Every row gives one point. Two turns around zero, p and q, are shown by what they do to some points. Where does a point land after both, in the order given? Backwards means that the second turn is done in reverse. Each puzzle has new turns, and all numbers are rounded.

Turn p:
[29 33  0] -> [27 33 11]
[-14 -25   0] -> [-15 -25  -3]
[ 11 -10  31] -> [-14   1  31]
[-15 -21 -11] -> [ -7 -24 -12]
[-24  -9  11] -> [-26  -7  -6]
[ 12  32 -32] -> [ 35  21 -22]
Turn q:
[-20 -37 -24] -> [  5  12 -47]
[12 10 -8] -> [ 7 10 12]
[ 9 -9 32] -> [  7 -33   5]
[-1 36  0] -> [-19  11  29]
Where do these land?
p, then q: [  1 -17 -15] -> [ 18  -1 -14]
q, then p: [ 8 32 48] -> [-46 -22  27]
p, then q backwards: [ -8   3 -21] -> [ -3 -22  -3]
q, then p: [ 21   0 -28] -> [18 28 11]
p, then q: [-24 -33   5] -> [ -7  -5 -40]
q, then p: [ 2 14 12] -> [-17  -3   8]

Turn p:
[  7  -1 -20  10   8   2] -> [  1  -4  -7  10   2 -21]
[  9 -25 -18   7 -10   3] -> [ 21 -17 -12   4 -12 -13]
[  5   8   2 -17 -20  11] -> [ 15  10 -10 -13  11  12]
[ -1 -13 -14  23 -12  13] -> [ 12 -13 -19  23  -5  -3]
[  6  -2  20 -13   7  14] -> [ 4 -9 15 -9 17 13]
[  5  17  23  -2  14 -21] -> [-14  19  30  -3  -1   4]
[-31  15   8  -9  13 -21] -> [-38  11   4 -13 -11   8]
Turn q:
[  9  -5 -18  21  11  10] -> [ 14  -8 -16   0  22  -7]
[ -8 -12  -5  -8  11   8] -> [ -7 -17   7  -6   7  -5]
[ 6 30 10 -7 12 -2] -> [ -8  27  -3 -14  -5 -14]
[ -3 -16   6  -3  12   7] -> [  0 -10  16  -4  11  -2]
[ -3  14  -1  -5  -2 -24] -> [ -8  12  -3  14 -16 -11]
[-11 -17 -10 -12  -7   4] -> [ -7 -24   3   1  -6   6]
[-11  14  23  10 -48   4] -> [ -6  22  -7   8 -16  49]
[ -4 -21   2  15  14  11] -> [  6 -12  10   2  27   2]
[ 25  13  -7 -11  -4 -18] -> [ 15  11  -7   0 -25 -17]
Where do these land?
q, then p backwards: [ -8  20  10 -27  -9  -4] -> [-19   2   3  -5   2 -31]
p, then q backwards: [ 12   3 -19  -2  13 -10] -> [  7   7  -5  -7  23 -10]
q, then p: [ 21   4 -16 -20   2  11] -> [ 19   4  -3 -26 -11  -7]
q, then p: [ 12   1 -12   8 -13  -5] -> [ 15   3  -8   8   1 -14]
q, then p: [-25   0  -5  19  23  10] -> [-34 -16   7   1  -1 -12]
q, then p: [ 21  13  18 -12   8 -17] -> [ 6 34 10 -4 -2 10]
q, then p: [ -4 -21   7  13 -13  20] -> [  6 -26   6   3  22   0]
p, then q: [-15 -24   4  14  13  -7] -> [  2 -14   9  17   3  25]
q, then p: [-13   4  13   8 -23   4] -> [ -2  -6 -16  12  21  10]

Turn p:
[ 13 -15 -14  -5  -3   2  17   9 -19] -> [ 10 -15  -2  -8  18  11   3  18 -13]
[ -9   0  11 -12 -12   1 -14   9  -4] -> [  3  11  16  -9 -10  -5  -5  -4 -13]
[ 1 -8  5 -7 16  8  4 11 -2] -> [-10  -5   3 -10  -3   4  16   7  -4]
[-19  11   2 -14 -14  16   4  -1  19] -> [ -2  24 -17 -13 -10   1  -5 -16 -10]
[ 22  -1 -16   0   3  19  -6  16  -2] -> [ -2 -22  -6 -13 -13  17 -10  14  -3]
[ 27 -10   8 -14  -1  -4   8   0  -6] -> [ 10 -14   8   9   1  20  12   1 -14]
[-18   6 -10  20  15 -36 -15 -24  14] -> [ 10   4   0  17   4 -31   3 -12  43]
[-21  -1   1  28   5  -9 -15 -32  11] -> [ -9  -1  -8  18   5 -36  -7 -20  21]
[-10  23   5  -3  -2   8   3  -6  -6] -> [-12  16   2  -5   7   9 -11 -12   4]
[14 -4 10  5 -7 -4 15 19 -4] -> [  1   3   3  12   0  13   3  22 -13]
Turn q:
[  3   4 -20 -11   3  10 -13  -2 -10] -> [  2 -13  -9  -3  -9 -10 -12  18   4]
[ 10 -19  -2  -7   1  15   1   0   8] -> [ -4   2   1  -5  -8 -21   7  -5  14]
[-20 -19  12   5  -1  11 -10  32  21] -> [-33  12   3  -6 -27   4  21  -9  -7]
[  9   0  48  11  16  -8  -2  -8 -15] -> [-8 32 -2  2 29 24 -4 -8 24]
[ 13  -4   3  -2   0 -25  -2  11  -7] -> [10  7 17  1  4 12 12 16  5]
[  5  11 -18  11   0  -6  -4  -9  -1] -> [  7 -21  -4   9   9   1   0   8  -4]
[  3   5 -27  -8 -12  -7  -4  23 -16] -> [ 13 -19  12  -7 -23   9  -3  21  -3]
[ 10  16 -18   4   4 -14  22   2  20] -> [ 29 -10  -7  11   0  -1  21  -6 -14]
[ -5 -16   0  18   5   1  17 -17  -5] -> [ -2 -10   3 -15  23  -4   5 -18   3]
[ -4   0  11 -10 -15   0 -25   0  -7] -> [-17  10  12   9  -6   1 -18  13   1]
[ -9  23  -1  -3 -13  14  16  -8   7] -> [ 11  -4 -10   9  -7  -2 -17 -21 -15]
[-15  -1  12  -8  12   9   3 -25   5] -> [ -7  14 -16  -6  17 -15 -11  -9  -8]
Where do these land?
p, then q backwards: [ -5 -14   1  -8   4   9   9  11 -12] -> [-16  -9  -9   1   9 -15   0   0   0]
p, then q: [-16   1   0 -15   9   6  -3  26 -15] -> [ 10  28  -2  -6 -18   5 -12   3  -7]
q, then p: [  9  22   5  -3  -9  17 -32 -11 -12] -> [ -3  -5  -2  -4 -27 -29 -20  11  12]
q, then p backwards: [ -6  -4 -21 -12  -3 -14  32  -7  15] -> [ -9 -33  -1 -24 -15  -9  -6  -4  -2]
p, then q: [  5  19 -10  -3  -4  -8   6  11  -6] -> [ -4   4 -15  12 -17  -2   1  -1   9]
p, then q: [ 24 -17 -17  -5   6 -11   6   6  -9] -> [  2   3   6 -13 -12  -7  19  -7  26]
q, then p: [  6  11 -22  17  -2   3   7 -14  -1] -> [  5 -27  -4   5   3 -12  13   7  -4]
q, then p: [ -1 -14  26   3  -3  11   9  10   3] -> [ -4  17  -9   4   3   3  -4 -27   4]
q, then p: [ -4  10   4   8 -15 -13   1 -34 -10] -> [-21 -22  20   2  -6 -11  10  -1  15]
p, then q: [-20  -4  17  11 -18  -1 -13  18  23] -> [  9  -9  20  19  -2  27 -13   9 -16]
p, then q backwards: [  4  -6   3   4  34  -5  -4 -17  21] -> [ 21 -13  -5  22   7  19  -2  11  19]
p, then q: [  3  -3  14   5   1   7 -18   1   2] -> [-11   3  17   0   7   5  -8  -4  -7]
